Each row of a before or after table is a point. The points were changed in one or more steps. Then noise was added and the rows were shuffled. The steps act on how far a point lies along the listed directions, d1 being the first. What was done? A step turns or swaps two directions, mirrors them in a line or flattens them onto one, adds a multiple of one to another, or multiplies one. Angles are multiples of 10 degrees, from the lower direction toward the higher: turns from -170 to 170, lines from 10 to 170 but not 90. Use the fewest steps. Two steps may share a direction if one is a turn and the other turns, adds or multiplies; they go together, in the order done. Otherwise the lowest direction goes first.

Directions:
(1): -43 -28
(2): -28 43
Before, 13 rows:
46 -22

5 10

-3 18

23 16

-38 108

28 -25

32 -14

46 -27

-8 36

16 25

25 11

75 34

8 44
After (13 x 2):
-1 11

-25 14

-32 -21

-11 27

2 45

-50 -16

-66 50

17 31

-23 18

60 95

7 19

-54 -13

-35 -7
Steps: mirror d1 and d2 in the line at 130 degrees

Directions:
(1): -4 58 -15 -41
(2): -26 -11 -66 12
Before, 11 rows:
17 -21 26 0

19 -16 -10 23

14 -7 71 6

14 8 2 -17

24 -55 51 32

-25 9 -34 4

6 3 -17 4

-16 25 -23 -37

25 54 7 -37

23 -16 51 17

3 -40 17 23
After:
51 19 157 -23

43 31 55 -25

-45 -7 -86 19

32 -3 61 -12

10 -5 -24 19

-2 -5 -35 8

20 4 20 -12

49 12 114 -9

-25 -3 -38 -15

43 -10 97 -1

5 -16 22 5
Steps: multiply d1 by 0.4; multiply d2 by 2.5

Directions:
(1): -42 39 -13 -23 2 -74 -17 36 -28
(2): -38 -7 -1 -1 35 48 51 54 -38
(3): -7 -76 14 -46 -33 -28 29 -15 -27
(4): 18 25 -14 20 31 -35 71 -52 -17
Before, 11 rows:
-10 -50 9 -24 -3 15 19 -1 -8

-9 39 -12 41 0 34 22 -4 4

40 27 -14 43 25 6 22 -58 4

37 51 -1 25 -45 -39 -65 -45 58

9 1 -7 37 7 25 29 -12 8

-10 -21 7 24 19 0 -17 22 2

5 16 16 26 7 40 -26 2 4

20 -12 14 4 4 12 3 7 -6

-37 93 -29 0 33 -104 19 48 -50

-4 -43 0 -5 -49 -30 -38 -42 10

-4 19 -12 29 20 25 -3 -18 6
After (11 x 9):
-1 -37 12 11 -2 8 -47 23 17

1 13 22 8 -17 13 -76 5 13

15 27 -16 33 2 -58 32 -53 5

27 35 -17 37 -20 -19 22 -58 14

-75 1 -13 -8 -2 16 -33 68 -32

17 -5 16 -11 -6 -13 -16 8 -8

8 22 -17 26 11 -22 -6 -53 9

39 93 -40 64 68 -88 96 -105 -34

-24 88 -10 44 24 36 -18 64 17

79 -1 -7 69 67 64 166 -86 -16

-24 -34 9 -41 -21 -24 -15 13 -11
Steps: turn d2 and d3 by 40 degrees; turn d1 and d2 by 140 degrees; multiply d4 by 3

Directions:
(1): -51 1 -39 12 29 -61 48 40 37 -38 13 -9
(2): -47 -32 28 -61 -50 -1 -13 5 29 0 -26 -62
(3): 27 -39 16 72 -56 -37 -39 37 25 -3 -3 5
(4): -3 -19 52 33 21 17 33 31 -71 -34 -3 -51
(5): -18 18 -56 17 -56 8 27 -3 -43 -9 -76 14
(6): 47 -32 -50 9 46 -3 -27 -33 16 -21 -41 -60
Before:
23 -24 -14 -33 28 31 0 -38 -6 -21 -34 -25

-20 13 44 -7 -18 40 12 1 -48 14 -1 -12

-56 32 -65 -26 -21 -47 57 7 39 -35 -6 -1

37 55 -31 55 20 5 10 1 -48 9 6 88

-12 14 70 -70 -4 25 -9 2 8 50 72 42

34 -40 -25 -1 -60 1 -39 -9 13 28 -43 -1

-7 4 -49 -35 -37 25 6 -41 35 20 -45 -55

6 -27 1 -7 -24 28 9 -33 -55 -2 -21 -23

58 14 -40 13 12 32 4 -32 -22 -3 -39 56

-24 -23 43 -60 14 7 -5 1 5 32 29 -30

-76 -1 -22 -3 8 -10 55 17 -38 -20 -18 -24

30 -12 14 8 61 30 7 -42 -17 -3 20 -12
After, 12 rows:
-18 3 58 19 -34 -1 25 40 -12 -1 38 68

-3 -37 39 27 12 -44 -10 56 26 13 63 -2

37 -4 31 -39 -114 21 -69 -41 45 42 -2 18

-9 19 -82 25 -48 -14 10 2 -25 -8 -84 26

24 -24 42 89 14 -7 9 39 -45 -20 17 -25

15 -49 -27 58 -16 -91 -31 51 98 -8 35 11

-59 -8 40 42 -37 -20 57 42 -21 -20 19 13

10 -56 95 46 -58 28 -28 21 -73 14 6 -25

2 26 -46 10 -47 7 29 0 -4 1 -32 87

22 42 18 3 -33 22 -11 -22 53 73 68 73

13 -14 33 56 11 3 34 14 -72 -10 36 17

34 30 -75 -64 87 27 16 -54 6 33 14 42
Steps: turn d2 and d5 by -70 degrees; turn d1 and d2 by 120 degrees; multiply d3 by 2; turn d3 and d6 by 140 degrees; multiply d4 by 2

Directions:
(1): 63 3 22 -21 -6 64 -15 4 9 9 -80 10 13 -69 16 -32 2 -64 1 3
(2): -49 28 22 41 41 77 -16 7 -50 35 1 -5 44 0 -4 42 15 4 -36 -62
(3): -46 -52 40 -44 -20 31 67 -18 -6 -6 -13 -51 26 25 64 -45 -32 17 4 -16
(4): 29 -44 57 -8 37 -24 -25 -51 -65 -10 -5 -41 12 27 -15 42 37 -34 49 35
(5): -3 -63 -48 0 8 3 -34 -55 10 52 -27 -6 -56 -2 -22 -27 14 23 30 -79
(6): 12 72 33 -44 60 -22 -23 -43 -5 41 -2 53 -1 37 33 -32 -54 14 18 -7
Before (13 x 20):
-17 -36 34 -24 -14 -24 30 -6 7 -24 7 -24 7 21 18 -8 -19 31 21 5

24 -52 -6 -24 -37 28 5 12 11 -6 -47 -26 -12 -24 9 -41 -3 -24 28 0

-5 10 -14 45 -23 56 -17 27 9 10 -10 5 24 -28 -22 16 20 -17 -34 -3

-41 -8 -25 52 -3 48 13 47 2 -1 32 -21 15 -27 -6 40 29 19 -44 -23

-51 -19 27 20 6 48 38 34 -5 -7 21 -20 42 16 19 2 -3 9 -27 2

4 66 -6 4 0 -48 -3 49 30 -29 54 34 -26 28 -16 -18 -19 28 -10 37

-44 6 -39 -5 -34 -18 38 33 43 -27 23 3 10 14 38 -33 -41 49 -36 -15

-38 -12 -17 -34 -5 -25 20 -37 43 10 -5 -21 -24 20 34 -60 -52 63 32 -29

-34 -21 -28 64 2 30 -17 24 -20 -14 30 -12 4 5 -33 77 54 16 -32 -43

14 -4 12 -11 -5 -26 20 32 7 -28 24 10 1 12 16 -2 -8 6 -21 39

-14 -4 -11 30 -33 27 26 74 29 -32 2 -5 -4 -24 -27 18 12 -10 -28 6

4 60 2 19 13 41 2 30 12 3 -15 41 17 -20 23 -12 -11 -14 -38 -2

-13 41 -22 -7 10 -13 -9 2 31 21 13 39 -14 13 -9 -8 -22 24 -8 -18
After (13 x 20):
-17 69 8 26 26 6 -31 -3 -5 29 29 39 24 30 -11 19 -14 15 -20 5

42 -24 45 -38 -32 46 21 17 28 -20 -71 -7 21 -57 35 -43 -21 -31 9 8

105 -4 -18 -37 -13 69 -61 1 37 41 -125 39 -34 -94 0 -77 -9 -73 34 -24

-12 94 47 -15 37 -18 15 38 9 -10 29 47 15 40 14 6 -50 9 -13 33

53 -97 11 -51 3 42 -32 -88 14 31 -119 -57 -33 -55 17 -72 2 -30 81 -45

-65 35 54 3 11 -117 52 36 -34 -83 145 -35 14 131 -2 42 -12 66 7 97

16 26 47 -19 -5 -26 39 53 -3 -53 33 10 34 18 35 6 -20 -7 -32 80

24 63 54 25 44 3 -12 16 -42 -27 13 20 43 11 6 46 16 -40 -14 61

-116 28 -33 29 36 -26 14 -10 -5 23 96 20 -11 102 15 36 -24 115 -34 -86

-49 63 22 2 59 12 7 2 -13 32 50 21 23 37 38 13 -33 49 -24 -21

-39 -33 7 -2 25 -55 -4 -42 -26 3 48 -26 -12 70 -26 36 14 35 31 -4

29 9 67 -58 29 -7 5 -33 -22 -19 -34 -8 44 20 65 -31 -40 -23 21 31

19 45 79 -14 25 96 23 43 -2 -2 -44 19 75 -35 52 -26 -27 -57 -31 37
Steps: turn d1 and d3 by -60 degrees; multiply d1 by 3; turn d4 and d6 by -130 degrees; multiply d5 by 2.5

Directions:
(1): 35 41 -80 54 27 26 61 3 6 2 2 20 6 76 32 -40 9 -17 4 1 47 26 -11 16 -79
 -1 -56 13 -28 -14 13 40
(2): -78 -16 -28 -32 -10 1 -31 -34 -21 -8 49 15 -1 25 -33 -44 23 42 -43 -81
 58 18 -28 32 40 30 -43 -31 -41 -24 -19 -24
(3): 7 9 3 0 42 -12 -6 33 -30 2 1 49 54 -24 36 39 -6 54 38 31 -40 73 -59 55
 45 -55 -36 -32 -7 -47 -24 22
Before:
-20 7 -60 23 13 12 -4 -5 -18 -10 29 12 -5 75 7 -46 11 -1 -27 -54 69 33
 -28 19 -29 30 -71 -18 -45 -17 -17 16

21 10 -75 40 55 29 32 25 11 8 15 30 12 58 36 -22 -6 0 26 0 17 55 -26 31
 -41 -21 -73 4 -47 -37 -12 27

112 93 -54 78 75 7 95 53 13 5 -69 11 0 54 77 17 -20 -44 67 112 -18 16 -7
 2 -85 -50 -25 63 17 -10 26 59

37 5 52 4 -9 -10 -15 28 9 -11 -33 -19 7 -51 -5 34 1 -7 21 38 -51 -19 17
 -41 29 -9 53 -4 27 34 7 -22

-4 13 7 2 21 -1 2 -1 -27 -17 30 12 19 11 30 -1 6 27 14 -6 13 43 -22 36 7
 -27 -43 -22 -19 -33 -33 6

67 7 29 27 44 -6 1 40 -28 -1 -38 38 64 -43 37 76 -25 18 80 71 -77 50 -51
 19 10 -84 -8 -11 25 -49 -9 32

33 2 4 2 35 -7 -6 27 -23 7 4 37 48 -33 21 48 12 18 51 57 -53 70 -41 32 9
 -34 0 8 3 -20 -10 28

7 12 23 -21 18 -21 -3 29 -39 -9 -22 38 36 -45 14 37 -8 31 40 49 -41 38
 -44 34 56 -47 -9 -24 1 -32 -8 20

-9 0 -36 -6 -6 17 19 -24 -16 -19 -6 18 -2 30 -22 -10 4 -3 -25 -24 10 14
 4 -7 13 11 -34 -7 -9 -13 1 2
After:
30 27 -66 54 25 14 27 14 -6 -4 5 8 -3 82 31 -35 0 -30 -3 -8 50 30 -15 6
 -70 12 -60 3 -32 -8 -3 35

-6 -13 58 -23 -21 -14 -42 12 -2 -13 -13 -20 3 -57 -28 24 10 13 0 2 -35
 -15 5 -33 63 6 46 -20 16 27 -7 -41

-6 12 24 -31 23 -22 -15 31 -51 -9 -14 52 50 -50 13 38 -6 50 39 43 -39 58
 -62 50 80 -55 -24 -38 -9 -48 -16 18

14 20 3 11 32 0 12 11 -27 -14 26 17 26 11 43 5 4 25 28 10 4 54 -27 38 -1
 -41 -45 -18 -17 -36 -31 16

9 7 -41 4 1 22 32 -17 -12 -18 -13 13 -2 36 -12 -5 1 -12 -18 -10 8 13 10
 -12 -6 4 -31 -1 -3 -9 6 13

112 65 30 39 57 -16 54 66 11 8 -90 -10 -1 -27 64 75 -38 -39 82 148 -88
 -6 8 -20 -24 -64 42 59 59 8 20 33

22 -3 20 -10 38 -16 -23 30 -33 5 8 44 59 -52 22 63 11 33 56 60 -65 85
 -51 44 38 -43 1 -4 6 -31 -22 23

38 -11 58 0 44 -20 -33 45 -42 -4 -26 47 78 -76 29 95 -25 49 82 64 -101
 64 -67 33 63 -94 -4 -28 27 -63 -25 16

58 17 -48 51 60 25 42 47 17 9 -13 23 18 32 57 11 -18 -13 52 49 -23 50
 -18 14 -45 -43 -49 16 -22 -29 -3 39
Steps: turn d1 and d2 by -40 degrees; multiply d3 by 1.3
